Rows are points. To make a cloud, some directions were put in groups of two or more. Within a group, all points are equally far from the middle, so they leave a hole (a ring in 2 directions, a hollow ball in 3). The other directions are filled evenly. Then the cloud was stretched, turned, moved and blurred a little. Count the holes, and give their numbers of directions, smallest first.
(in the rows, 128 means zero)

Cloud (22 x 3):
[[150 170  80]
 [167  48 133]
 [ 96  71 140]
 [ 83 105 146]
 [189 172 141]
 [153 131  80]
 [165  91 206]
 [ 81 154 152]
 [105  68 170]
 [119 158 192]
 [124 195 171]
 [170  85 203]
 [203 116 147]
 [ 95 179  93]
 [202 101 149]
 [150 194 171]
 [110 116  82]
 [189  89 121]
 [144 160 197]
 [ 91 163  89]
 [104 181  85]
 [110  90  94]]
Holes: 1 (3)

Cloud, 32 rows:
[[163 137 172 128]
 [ 71 204 166 151]
 [ 93  99  66 173]
 [169  75 160 112]
 [162  99 113 142]
 [185 128 116  75]
 [115  97 138 186]
 [111 153 110 211]
 [151  37 157 136]
 [ 72  80 195  90]
 [157  45 123 125]
 [ 92  88  80 130]
 [ 87 104  74  98]
 [103  26 121  26]
 [128 150 113 140]
 [107 176 157 156]
 [148  91 180  49]
 [123 139 154  50]
 [ 87 162 154 102]
 [ 61 112  97  91]
 [131 175 156 186]
 [140 133  63 136]
 [173 140 104 116]
 [204  85 175  87]
 [ 63 131 183 159]
 [170 135  81 167]
 [106  96 129 120]
 [130 166 147 214]
 [200 115 135  79]
 [139 175 157 197]
 [116  53  76 140]
 [125  27 120 129]]
Holes: 0

Cloud:
[[182  91 131 110  72 156]
 [ 76 137 156  72 158  47]
 [120  90 165 100 123  28]
 [210 176 137 171 100  92]
 [189 146 195 118 123 107]
 [133 149 210 112 147 102]
 [125  96 111 184 143 113]
 [109 170 191 146  82 170]
 [120 139 137 122  53  38]
 [208 146 106 187  96 153]
 [117 136 150 102  91  14]
 [119 141 141  90 102 173]
 [139 166 136 109  53  42]
 [165 148 113 194 112  62]
 [102 185 113  84 131  26]
 [115 167 184 116  69 162]
 [166 179  58 177 132 124]
 [ 89 197 101 183 118  98]
 [136 117 134 149 158 184]
 [ 72  93 132  55 155  91]
 [105 137 150 128 113 186]
 [133 123  88 196 100 104]
 [138 131 106 174  49  86]
 [154  53 138  95 196 115]
 [207 131 151 179 102 162]
 [183 138 202 128 126 114]
 [ 96 202  84 174  92 107]
 [158 216 164 178  39 144]
 [ 82 157 170 160 120 151]
 [ 74 122 191  78 106  60]
 [222 124 111 137 143 125]
 [ 63 103 113  85 129  97]
 [171 112 173 118  51 146]
 [144 152  75  76 106 124]
 [122 117 137 150 146 186]
 [164 211 129  98 135  85]
 [214 145 104 178 114 144]
 [171 181 144 178  25 124]
 [188  72 115  62 122 133]
 [156 229  98 151 135  99]
 [ 78 142 155  78 159  43]
 [ 75 142 170 131 104 155]
 [152  99 201  76  83 114]
 [ 90 110 210  85  87  93]
 [129 110 150 202 102  98]
 [ 72 161 174 161 106 140]
 [124 172  76 123 174  57]]
Holes: 3 (2, 2, 2)

Cloud (102 x 9):
[[102  41  79 149 167  92 124 180 108]
 [178  61 114 150 110 184 127 163  88]
 [100 129 125 136  31 149 138 149 108]
 [119 159  89 127  99 188 167 144  93]
 [157 134  97 112 195  98 113 158 140]
 [117 101 110  64 175 120  61 166 150]
 [137 123  67 107 121  99 102 104 180]
 [131 188 167 151 181 147 125 118 107]
 [170  78  46 109 139 189 116 127 102]
 [161 158 157 122 159 102 160 158  88]
 [ 79  87 143 133 124 177 150 157 144]
 [ 93 101  60 129 179 137 101  68 118]
 [111  98 123 170 139 125 130 181  91]
 [158 113 134 157 178 187  88 105 189]
 [129 206 197 147  84 157 138 102 136]
 [ 93 131  81 116  27 153 156 120 106]
 [123 151 141 114 161  92 123 181 218]
 [174 137 112 100 141 107  91  77 129]
 [122 143  92  80 140 192 127  82 155]
 [133 126 152 134 238 144 105 147 162]
 [137 193  90  94 160 169 163  81 162]
 [ 82  63 127 130 168 100 148 145 146]
 [104 125 109  88 156 155  56 115 126]
 [ 85 166 116 127 142 146  60 139 122]
 [114 169 143 196  86 127  93 155 117]
 [ 57  85 135 128 114 123 108 179 185]
 [198  96 101 138 183 102  53 125 156]
 [106  84  85  91 139 179 150  82 132]
 [ 96  93 160  76 165 130 150 115 129]
 [133 170 144 119 117 139  93  68 169]
 [ 84  86 180 146 134  89  56 141 127]
 [149  95 145  69 114 178 166 175 159]
 [171 165 168 158 142 121 118 122  99]
 [137 107 116 184 128 122 154 196 171]
 [119 105 139 184 176 112 117 145 129]
 [136  97 121 188  88 212 151 136 115]
 [ 65 131  71 144  50 173 142 170 148]
 [141  79  59 105 173  79 100 154 144]
 [183  94  96  71 155 183  74  93 126]
 [163  55  91 145 169  69  67 169 118]
 [ 56 147 137 131  92 154 137 165  88]
 [ 74 127 108 112 124  76 141 176  67]
 [ 91 146 204 118 159 144  81 128 130]
 [196  69  80 106 155 142 114  97 124]
 [148 128 135 148 143  57  66 136 147]
 [135 144 130 104 183 108 137  92 149]
 [ 69 137 175 143  93  92 136 137 102]
 [135 128 131 158  86 159 199 187 153]
 [ 28 132 139 163  85 169 171 137 126]
 [126 109 100 166 160 233 166 163 131]
 [ 92 114 120 180 124 128 143 116 178]
 [190  76  96  82 112 199  79 121 115]
 [ 80  97  68 110  78 180 151 138 136]
 [115 118 123  55 134 160 147 179 147]
 [115 139  99 184  97 129 134 184 129]
 [179 132 117  72 171 166 127  96 181]
 [ 88 109 112 133 128  94 132 103 103]
 [ 81 123 115 126  58 133 121  84 117]
 [101 100 141 161  95 184 109  95 139]
 [186 109  86 156 195 151 132 151 143]
 [ 86 181 165 151 169 136 103 127 150]
 [106 165 174 149 111  96 107 201 125]
 [ 85 122 159  87 137 160 169 189 148]
 [ 70 137  90 118   7 124 143 166 133]
 [135  95  46 115 187 197 150  64  93]
 [ 70 111 184  84 154 123 111 155 143]
 [189  87  61  88 174 145 112 136 109]
 [ 91 184  90 155 123  87 155 174 165]
 [ 83 118  67 133 122 158  78 144  98]
 [131 133 101 125  72 224 151 138 126]
 [183  87  66  70 190 126 116 138 175]
 [ 55 159 156 127  92 155 118 154  87]
 [ 71 206 169 141 159 160 154  95 152]
 [186 106  23 127 157 218 119  93 167]
 [ 86 150 186 171 103 157 128  99  90]
 [100  77 117 120 154 178 127 209 159]
 [165  88 111  40 119 110 120 139 122]
 [121  96 116  65 146 175 155  98 139]
 [159 122  71 111 168 206  99  88 170]
 [102 153  79 118 145 176  91 114 146]
 [161  91 103  90 100 172 178 208 126]
 [121 143 107  57 164  89  84 110 117]
 [194 128 133  84 155 124 115  69 107]
 [ 73  90 161 123 169 120  92 175 186]
 [110 118 114  97  62 146 116 119  79]
 [126  81 112 192 153 144 147 189 136]
 [134  76 113 147  81  97 108 190 106]
 [110 121 139 113 116 126 176 100 131]
 [ 92 142 127  80  35 101  83 123 139]
 [163  99  87  94 213 133 101 168 203]
 [124 127 123  71 117 165 167 117  47]
 [109 171 141 109 132 148 111  79 175]
 [122 184 162 130 131 109 125 104 172]
 [107  39  77  85 114 125 127 187 171]
 [132 116  84 111 138 145  27 133 150]
 [102  74  97 128  85  97 134 164 120]
 [ 94  85 111 128  88 149  50 167 109]
 [133  95 151  81 200 168  65 127 145]
 [190  95 124 135 183  89 112 161 138]
 [137 149  66 130 140 180 150 132 106]
 [157 139 168 132 206 129 143 125 143]
 [139  36  92  81 145 122  78 150 128]]
Holes: 1 (4)

Cloud (94 x 9):
[[172 115 117  77 189 110 140  89  77]
 [165 170 102 233 123 174 117 116 152]
 [ 84 129 123 115 117  48 165 159 170]
 [100 142  72  92 116 129 161  61 116]
 [105 151  70 166  40 146 152 156 144]
 [124  89 185  88 155 128  86 108 136]
 [131 165  87  86 138 109 169  77 134]
 [189 144 142 153  88 107 106 179 105]
 [ 74 106 126  53 183 139 137  84 144]
 [134 159  97 163 216  73  84 149 117]
 [ 73 163 107 148 132 124 158  59 145]
 [ 62 154  73  49 123 195 101 105 119]
 [115 103 168  86 130  63 100 164 118]
 [123 156 169  65 107 101  28 146  98]
 [177 159  94 188 234 101 176 160 119]
 [139 130 205 131 148 128  71 123 133]
 [170 160  89  66 154  82 120 195  54]
 [ 91  63  64 105 112 165 127 203 117]
 [163 182  57 149 193 156 136  99 125]
 [152 189  81 166 163 163 147 115  99]
 [119 182 103 193  81  82 120 154 102]
 [128 142 102  97  71 164 175  97 132]
 [ 65 172  70  92 113 163 109 169 129]
 [190 148 158 107 124 146  67 136 194]
 [ 91 166 132 178 140  94  78 157 152]
 [117 129 182  29 190  85 147 104 112]
 [146 196  96 142 179 154 158 145 106]
 [140 190  68 154 157 145 113  66  74]
 [ 75 124 133   7 101 155 100 137  94]
 [162 195  58 176 137 175  89  44 109]
 [123 167 133  52 116  56 106 117 153]
 [146 150 124 194 106  72 137 127 192]
 [ 96 151  70 164 193 126 136  81 102]
 [185 184  88 207 142 136  89  83 153]
 [148 139  98  41 123 103 167 139  92]
 [190 203 119 126 177 148 125 120  92]
 [222 133 135 106 131 130  66 143 114]
 [152 197  94 166  72  94 114 128 162]
 [174 121 133 121  99 185 127  83  88]
 [154 121 181  98 145  84 183  81 125]
 [114 148  79 121 113 131 171 197  49]
 [163 155 101  73 124  77 104 163  60]
 [164 157  84 162 214 113 131 111  81]
 [ 68 132 134  30 152  82 167 117 142]
 [110 125 108  96 194 129  62  88 161]
 [134 134 167 107  46  63 168 133 138]
 [ 65 110 111 161 136 139  97 145 173]
 [ 64 128 139  19  88 157 104  94 114]
 [138 123  97  86 110 219 108  71 124]
 [ 73  96 160 116 122 138 158  63 170]
 [132 173 151 142 151 191  73 105 111]
 [115  56 119 110 171 101 147 106 124]
 [122  85 103 100 182 103 199  93 129]
 [166 197  99 155 182  67  52 139 115]
 [113 153 128  67  64 112  97  85  59]
 [149 174 103 153 232  66  75 140 127]
 [ 81 160 101 162 135 137  37 147 121]
 [ 66  95 100  94  76  83 200 138 116]
 [134 165 104 144 181  91 208 146  81]
 [152 100  73 155 117 162 117  72 133]
 [179 170 180 123 142 153 146 130 117]
 [112 214 102  70 213 148 110 138 132]
 [114 164 169  31 150 149  89 114  85]
 [169 149  54 126 201 148  82 167 148]
 [113 144  95 113 166 133 107  38 144]
 [ 85 118 166  44 151 137 183 134 162]
 [162 143  94  55 118 119 108 180 127]
 [127 102 145 127  67 135 216  92 110]
 [198 162 138 103 167 118 138  95  84]
 [ 92 129 107 132  63 160 111 175 166]
 [ 80  85 169 105  97 117 191  65 133]
 [123 128 116 100  52  95 174 131 126]
 [148 147  95 233 113 126  96 116 102]
 [122 144 117 126 109 112  42  80 165]
 [  9  96 108  74  87 128 165 153 134]
 [150 146 138 149  95 145 181 110  81]
 [161 179 155  35 159 143 119 150  89]
 [157 156 119 109 133 132 122  68  59]
 [135 220  89  61 142 146 101 146 146]
 [139 105 100 125 146 161 104 164 165]
 [ 88 134 193  57 111 137 157  94 174]
 [170 176 174 165 119  55  80 141 125]
 [ 78 154 121  89 167  73  95 199  81]
 [ 99 184 128  94  96  91  61 110 169]
 [103 210 123 102 133  63 146 106 160]
 [135 110 158  57 174 113  59 192 112]
 [191 178 110 210 171 116 136 140 180]
 [147 143  30 154 193 164 134  99 117]
 [179 186 121  68 125 117 129 136  66]
 [123 234 122  91 153 116  48 180 137]
 [154 108  65 102 177 144 148  80 119]
 [169 106 132 110 154  49 140 187 105]
 [140 161  69  78 172 182 132 103 132]
 [112 169 118 144 156 184  42  75 162]]
Holes: 3 (2, 2, 2)

Cloud (91 x 9):
[[106 171 144 103 110  99 154  74  81]
 [ 99  68 143 158 117  97  54 121 128]
 [145  92 129 109  70 158  90 165  50]
 [ 80 163 156 133  98 129 172  67 138]
 [226 163 110 111 156 101  59 161 178]
 [ 50 145 188 108 172 176  99  99  86]
 [140 174 167 175 158 161 150 148  67]
 [128  91 119 124 124 181 153  99 194]
 [ 54 159  73 145 122 101  80 109 129]
 [196 108 188  82 138 133  73  74 110]
 [142 126 152 178 168  38  56 132 136]
 [112  78 165 130 133 159  33 102  71]
 [157 124 207 157 184  62 107 107  80]
 [169 166 136 148  85 182  90 101  83]
 [223  60 134 108 148 114 124 161 126]
 [128 144 134 116 131  63 137 169 212]
 [128 118 155  75 106 107  44  71  98]
 [ 45 177 166 145  69 100  98 140 137]
 [184 172 193 151  81 193 108 152 161]
 [129 166 164 150  99  98 110 153  44]
 [165 116 219 191 164 114  83  84 164]
 [212 148  91 151 122  68  98 143 120]
 [137 112 190 128 159 175  54 184 182]
 [110  99 199  91 172  72 108 179 133]
 [125 127  66 121 159  93 111 173  73]
 [111 141 216 103 124 206 109 114 175]
 [ 64 139 106  86  55 167 131 183  98]
 [ 70 134 202 144 204  92 121 114 153]
 [145  33 195 143 169 177 153 140 123]
 [152  48 174 176 164 154 108 155 161]
 [233 117 164  59 127 138 110 137 111]
 [126 118 166  32 184 164 119  94 106]
 [ 92 169 160 170  68 127 120 183 155]
 [167 119 151 126 159 144  93 183 227]
 [103 118 125 101 197 153 170 106  41]
 [143 126 184 176 235 105 157 148 124]
 [ 69  86 161  48  72 136 142 127  97]
 [155 126 183 137 198 114 228 122 172]
 [124  86 176  92 137 100  23 112 114]
 [ 76 105 158  64 212 149 165  82 120]
 [153  97 228 136 132 140 177  87 168]
 [ 20 152 149  80  68 128 120 121 136]
 [122 163 112 178 106 163 100  89 141]
 [136  98  59  73  99 126 134 171  77]
 [130 190 110  77 175 178 142 117 157]
 [120 173 179 178 154 196 143 179 138]
 [ 52 184 150  75 132 188 129 143  99]
 [155 155 112  91  97 156  63  94  54]
 [129 133 137 100  40 180  83 135 130]
 [150 159 124 125  46 111  92 128 166]
 [176 138 178  53 102 167  79 105 142]
 [237 141 142 112 143 179 119 181 149]
 [123  62 163 129 133 143 198  87 135]
 [123 179 176 159 158 137  25  97 137]
 [159 114 144 128 178 137  22 185 104]
 [238  90 217  94 151 135 106 121 119]
 [150 125 152 108  68 170 142  91 154]
 [143 114 108  57 195 128 129 155  74]
 [141 128  96 110 192  57 100 137 141]
 [138 107 159 123 116 213  37 154 105]
 [ 94  97  94 162 159 108  31 147  91]
 [105 121 156 123 144 192 180  70  61]
 [164  87 183 183 162  89  93  86 138]
 [131 120 203 121 145 138  63 204 194]
 [150 157  91  48 105 105  85 112 140]
 [127  99 130 115 215  72 109 112  99]
 [122 218 152 138 107 109 164 162 193]
 [ 89 108 145 150  75 199  88 162 151]
 [137  73 134 123 243 198 125 145  85]
 [115  87 117 153 106 108  33 152 145]
 [124 130 155 109 106 187 188  87 173]
 [ 82 118 163 170 215 105  94 131 114]
 [147 128 185 125  99  91  79 225 124]
 [129 135 235 178 206 131 156 163 125]
 [138  96 195 127 144  53 143 171 208]
 [ 76  99 177 175 201 131 115 120  88]
 [104 189  99  89  73 108  59 155 125]
 [192  80 167 130 130 164 108 208 122]
 [160 151 163 123 222 138 149  99 205]
 [241 145 153  78 129 150  90 152 101]
 [ 76 120 202 147  84 182 137 102 116]
 [ 86  90 213 119 201 192 152 115 111]
 [145 100 221 181 193 150 128 148 202]
 [ 49 145 139 104  49 152 105 159 155]
 [120 110 194  78  83 200  88 142 135]
 [129 126  93 119 186 171 137 121  27]
 [ 92 111 204 119 156 195 183 165 100]
 [164 177 125 118 184 180  72 178 145]
 [ 54 138 169 130 186 171 101 179 157]
 [134 132 147 168 111 190  49 117 154]
 [113 162 149  91 169 178 161  67  86]]
Holes: 2 (4, 4)

Cloud, 102 rows:
[[ 62  95 178  89 181  88 176 152 156]
 [165 142 182 141 106 117 143 142  68]
 [125 127 125 151 103  99 205 213 110]
 [114 114  66 152 204 100 108 139 128]
 [132 103 170 222  57 146 108 151 132]
 [ 75 146 118 139 217 133 141 109 112]
 [ 80 176 119 123 155  31 142 174 164]
 [158 132 164 180 102 108 100 190 108]
 [ 53 122 183 118 205  82  36  98 124]
 [100 143 135 123 161 100 101 221 119]
 [ 74 174 156 177 179 144 102 169 142]
 [146 123 180 159 145 103 204 147 106]
 [125 200 130 129 138  92 101 125 177]
 [176 124 171  97  86  64  95  67  94]
 [135 153 165 187 107 156 155 119 168]
 [126 151 110 193  95 111 108 137  95]
 [ 26 123 210 167 125 100 124 147 139]
 [ 77 134  81 141 174 116 127 223 111]
 [102  93  51 138  78 130 109 130 117]
 [148 193 128 127 145  86  98  97 162]
 [100  82 118 177 121 157 163  80 126]
 [149 162 185  74 168  99 122 185 117]
 [146 123 112 102 205 129 185 121 131]
 [118 244  87 130 120 120 152 177 121]
 [153 166 123  93 132 118 154 215 109]
 [ 63 182 143 143 134  32 123 137 130]
 [ 53  93 170 128 146  91 171  94 160]
 [ 71 111  89 144 185  74 155 125 192]
 [153 139 113 109 158 192 125  93  72]
 [ 60 166 135 178 199 110  33 181 144]
 [ 93 171  87  94  72  71 140 111 148]
 [106  90 150 135 182 121 145 133 202]
 [100 123 122 104 168 125 196 126 167]
 [136 119 171 121 105 173 125  91 133]
 [102 164 124 105 134 195 107 134  89]
 [ 43 158  60 145 199  98 108 148 138]
 [ 61  76 144  89 135 146 152 151 118]
 [124 182 130  89 122  43 135 151  85]
 [158 109 104 159 193 165 148 174 144]
 [ 83 129 202  79 196  63 129 174 128]
 [150 187 126 146 128 111 204 135 109]
 [196 142 102 119  90  78 165 130 135]
 [182 102 117  66 116 105  96 128  82]
 [150 111 117 177 117  70 208 146 170]
 [129 142 101 181 142 111  21 115 163]
 [175  64 145 107 155 111 182 130 109]
 [125 121 176  78 136  80 104 196 139]
 [ 57 118 156 175 137 102 196 148 191]
 [148 100 113 137 103 135 190 147 104]
 [ 55 126  94 137 159  87  93 116  64]
 [ 66  82 174 184  96  77  84 100 101]
 [136  86 147  65 146  56 102 165 107]
 [112 140 101 161 183 101  88  86 117]
 [190 117 163 154  99 128 108 119  89]
 [103 110 104 116 249 143 124 120 165]
 [ 79 117 100 119 110 118  73  69 143]
 [152 153 116  86 218 100 128 115  90]
 [212 148 180 134 126  81 155  86  97]
 [ 62  90 172 132 130 135 181 127 132]
 [109 143 110 198  76 164 116 141  69]
 [107  99 136 115 150 127 134 213 204]
 [134 198 148 128 152 153 128 144 111]
 [ 57 149 133  74 111  69 111 149 106]
 [183 104 128 118  84 108 144 110 103]
 [108 204 139 171 105  60 117 178  98]
 [100  43  97 124 149 111  74  93 108]
 [125 158 189 160  12 138 145 167 111]
 [154  95 146  45 145 113 153  78 170]
 [210 148 146 132 156 120 174 114 143]
 [132 204 127 150 137 106 193 130 114]
 [175  99 215 102 132 128 129 140  93]
 [144  62 140 209 105 162  80 131 172]
 [114  59 113 174 154 133  67 123 211]
 [ 95 143 137 131 196 123  97 199 189]
 [131 212 109 108 129 120 154 147  74]
 [134 127 137  44 148  67  59 101 116]
 [104  84 120 131  81 146  83 128 163]
 [161 127 164 139  38 123 104 172 134]
 [ 58 136 203 145 154  69  69 151 146]
 [190 175  82 115 109 151 181 140 106]
 [152 172 183 194 109 110 134 206 105]
 [ 92 103  83 132 103 121  60  83 131]
 [132 202 110 142 108 123 206 194 108]
 [ 83 101 116  66 112 107  55  90 102]
 [124  32 103 150 180 130 122 108 199]
 [138 160  82 182 182 143 118 178 126]
 [148 132  92 163  71 208 163 144 151]
 [106 186 162 129 132 109  78 169 168]
 [ 46  72 191 129 126 137 140 125  96]
 [145  70 146 146  94  99 111 161 187]
 [ 10  74 185 138 153 136  97 122 105]
 [ 54 106 170 161 138 155  82 168  90]
 [142 171  98 105  98 147 140 202  93]
 [ 47  87 212 158 127  56  78  98 132]
 [105 148 116 135 193  90  26 158 143]
 [119 114 128 109  95 177 134 159  91]
 [125 112 158  87  92  87 153  48 140]
 [ 59 135 100  62 125  91 101 134 130]
 [118 180 181 149  93  84 133 193  78]
 [ 94 129 182 136 181  41  73 127  72]
 [ 73  99 155 114 115 142 191 144 128]
 [156 137 138 174 131  65 149 132 123]]
Holes: 1 (4)

Cloud:
[[130 106  76 100  77 199 136  62 142]
 [179 178 125  63 158 142  73 145 143]
 [128 139 196 159 108  60 125 175 150]
 [124 181 120 176 171  96 115 151 114]
 [136  76 133  87 107 122  41 149 120]
 [116 147 134  56 129 203  74 148 110]
 [ 83 190 169  87 162 130 155 114 195]
 [132 130 140 136  90 107 194  62 134]
 [104 131 134 210  79 110 144 128 188]
 [114  89 116  88 117  80 151  84 166]
 [ 92 136 172 172 142 100 162 131 166]
 [140 155 129 173 109 129 188  35 124]
 [100 222 141 103 178 142 137 155 125]
 [147 133 124 121  86 129  65  34 180]
 [161 136 121  87 104 228  66 101 142]
 [138  93 147 111 132 102  29 142 158]
 [111 181 163 131 119 179 144  65  96]
 [ 88 103 127 159 115  70 142  49 174]
 [ 83 108  75 109 110  82 145 101 141]
 [170 115  87  73 138  92  71 128 189]
 [141 203 142 135 119 104 112 185 173]
 [125 144 126 170 122 181 191 137 112]
 [ 93 156 139 107  70  85  95 115 222]
 [ 47 152 141  85  81 167 112 156 116]
 [109 121 144 102  63 138 184  69 160]
 [129 152 167 148 101  87  76 184  94]
 [148 115 115 161  66 170 166  75  92]
 [ 93 118 157 156  61 120  54 123  57]
 [ 89 148  87 174 150 110 132 161 152]
 [133 191 140  61 175 190 106  79 137]
 [ 92 116 176  96 100 101 105 120 235]
 [ 90 143 197 137  99 106 166  83 173]
 [ 74 139 109  30 146 160  81 116 157]
 [106 147  88 196 118  79 196  66 107]
 [120 174 152  45 104 185 160  80 148]
 [122 139 114 145  93 208  77  81 134]
 [126  85 105  87  76 189 104  83 122]
 [ 92 113  74 194 101  76 110  41 147]
 [ 83 133 130 172 152 132 166 170 117]
 [118 104  76  65 143 113 130 132 174]
 [180 113 138 204 108 105 152  93 153]
 [ 79 144 127 145 145 188 178 173 167]
 [105 194 112  92 149 180  91 127  93]
 [ 67 133 167 164  47 188 182  94 158]
 [149 197 107 120 167 167 133 178 119]
 [172 110 163  90  60 147 110  68 144]
 [146 115 190 119   7 150 152  97 174]
 [ 98 115 115 123  88 127  55  75 196]
 [165 196 143 133 127 204 166  76 150]
 [102 137 134 104 106 123  87  49 176]
 [153 155 147 180  52 154 126 125 100]
 [ 97 163  87 132 133 104  62 151 120]
 [169 174 153 136 144 113  91 172 144]
 [138 142 109 160  92 155 152  26  71]
 [ 95 148 122 169 167  90 136 173 131]
 [122 119  75 129 114 185 100 164 173]
 [108 179 188 113  77 120  83 109 164]
 [ 68 124 157 147  52 183 112  85 101]
 [108 105  68 157 188  84 140 142 124]
 [ 90 169  71 139 185 163 104 134 104]
 [118 119 128 186  71 191 139 101  99]
 [180 137  97  85 137 144 179  62 169]
 [127  68 157 198  38 168 122  99 102]
 [176 140 136 118  96 100  36 113  75]
 [ 87 136 101 155  62 137 141  52 154]
 [108 154 139 179 100 116 175  62  68]
 [142 135 171 155  33  80 116 102 110]
 [128 149 108 147  48 134 104  46 140]
 [133 112  73 128  88 175 119 157 143]
 [ 69 138  75 113 124  85 108 121 127]
 [ 97 156 139 131 129  80 166 159 213]
 [ 86 159 107 169  85  92 122 153 134]
 [113 122  61  74  81 162 100  95 174]
 [157 119  79 122  80 152 183  68 214]
 [ 94 129  76 111 115  67  74 134 158]
 [144  99  91  98  60  79  83  99 181]
 [126  96 182 204  85 103 108 101 173]
 [ 46 190 127 101 154 113 126 152 130]
 [115  83 125 140  55 201 106 102 206]
 [ 88 176 113 137 146  95 133  49 148]
 [145 102 119 159  50 150 117  75  68]
 [134 181 161 149 136 115 160  83 160]
 [189 159 129  95 102 106  73  76 127]
 [117 171  69  85 161 198 145 159  98]
 [111 107 185 204  76 157 132 138 120]
 [ 79 130  29  96 148 181 140  88 178]
 [ 94  54 121 139  41  56  93 122 186]
 [166 104 134 133  90 166 114 115  68]
 [111 186 113 184 112 106 179 117 146]
 [ 55 146 138 120 125 123  87  86 157]
 [ 84 104 140  88 134  88  76 189 172]
 [105  74 117 173  63 118 171  44 145]
 [ 96  92 102 135 107 106  71  45 162]
 [ 68 128 116 193  77 120 166 117 119]
 [135 183 133 108  77  93  94  96 204]
 [132 100 117  97  80 209 159 141 142]
 [ 75 128 132 171 110 103  62 125 157]
 [133 150 107 106 151  41 122 107 102]]
Holes: 1 (6)
